Rows are points. Examples show where two turns around zero, p and q, send a point. Where does a point land after both, in the order given? Backwards means that the second turn is done in reverse. Each puzzle has new turns, and all numbers are rounded.

Turn p:
[ -5.0 -13.8] -> [ -4.4 -14.0]
[-7.6 -5.3] -> [-7.4 -5.6]
[ 20.8 -11.4] -> [ 21.3 -10.5]
[-0.8  3.4] -> [-0.9  3.4]
[-7.4 27.1] -> [-8.5 26.8]
Turn q:
[ 8.0 10.9] -> [11.5  7.2]
[1.5 8.0] -> [4.3 6.9]
[-22.0 -21.0] -> [-28.2 -11.4]
[12.4  2.1] -> [12.3 -2.6]
Where do these land?
p, then q: [  0.3 -20.2] -> [ -6.4 -19.2]
q, then p: [-7.1 -1.9] -> [-7.3  0.5]
p, then q: [ 6.8 22.1] -> [13.7 18.6]

Turn p:
[ -8.0  -1.7 -15.5] -> [ -7.8   3.1 -15.4]
[-5.0  4.7 15.9] -> [-5.0  0.7 16.6]
[-4.3 -2.6  5.0] -> [-4.6 -3.5  4.1]
[-7.4 -6.4 11.3] -> [-8.1 -8.6  9.2]
[ 12.3  14.8 -34.5] -> [ 14.1  22.4 -29.3]
[12.4 -8.8 17.9] -> [ 11.3 -14.2  14.9]
Turn q:
[  2.3 -13.8 -26.7] -> [  8.9  -7.3 -27.9]
[ -8.2 -10.0 -17.3] -> [ -2.8  -9.2 -19.3]
[-1.3  8.3 -2.0] -> [-4.2  7.5 -1.0]
[-2.6 -3.1 12.8] -> [-2.0 -6.0 11.9]
[19.5  0.2 17.3] -> [17.0  4.3 19.3]
[-9.7 18.4 15.9] -> [-16.8  10.7  17.0]
Where do these land?
q, then p backwards: [35.1  3.6  2.7] -> [29.7 19.2  2.2]
q, then p backwards: [-11.0   5.0   5.1] -> [-12.3   0.0   4.6]
q, then p backwards: [-16.5   2.0 -10.9] -> [-15.2  -6.7 -11.0]
q, then p backwards: [ -7.5 -10.6   3.1] -> [ -2.1 -12.5   4.2]

Turn p:
[-0.3  1.4 10.2 12.6] -> [ 4.0 -4.6  6.5 13.6]
[ -1.4   8.6 -15.2   2.9] -> [  7.0  12.3 -10.7  -0.6]
[ 21.6  14.6 -16.7  -5.6] -> [ 21.4  14.1   0.2 -18.2]
[ -5.9   7.3   2.0 -11.9] -> [-9.8  9.8  4.5 -4.6]
[-27.6 -16.2  22.7  -8.9] -> [-36.0 -13.0   4.9  11.5]
[ 13.7 -15.8  -3.0  11.0] -> [ 13.5 -18.8  -5.5  -1.7]
Turn q:
[-0.7  4.9 19.1  4.8] -> [-2.0  0.6 20.1 -2.1]
[ -7.1 -11.8  -2.5 -10.3] -> [ -3.9  -3.4  -9.2 -13.8]
[-15.8  22.8  -5.4   9.6] -> [-17.6  17.4   2.7  16.5]
[  2.9  14.1 -11.7  -6.6] -> [ 5.0 15.5 -8.6  7.0]
[ 20.7 -29.9   0.6   2.5] -> [ 18.6 -30.1  -4.8  -7.6]
Where do these land?
p, then q: [-22.5   3.5 -14.1   1.7] -> [-12.7   9.7 -12.2  17.8]
p, then q: [  9.8 -11.7  24.5 -13.8] -> [ -7.2 -10.0  11.8 -27.1]
q, then p: [ 11.3  11.5  10.1 -10.0] -> [ 8.2  4.8 18.8 -4.6]
q, then p: [-3.7  3.2 -0.2 20.0] -> [-1.8 -9.0 -3.5 18.1]
q, then p: [23.0  2.2 19.1  3.7] -> [  8.8 -16.9  23.1  -3.4]
q, then p backwards: [ -3.6  -6.1 -20.1  -6.8] -> [ -8.9  -8.4 -18.4   3.1]
q, then p: [-14.3  -2.5 -19.3   5.1] -> [ -2.3   7.2 -22.3   7.3]
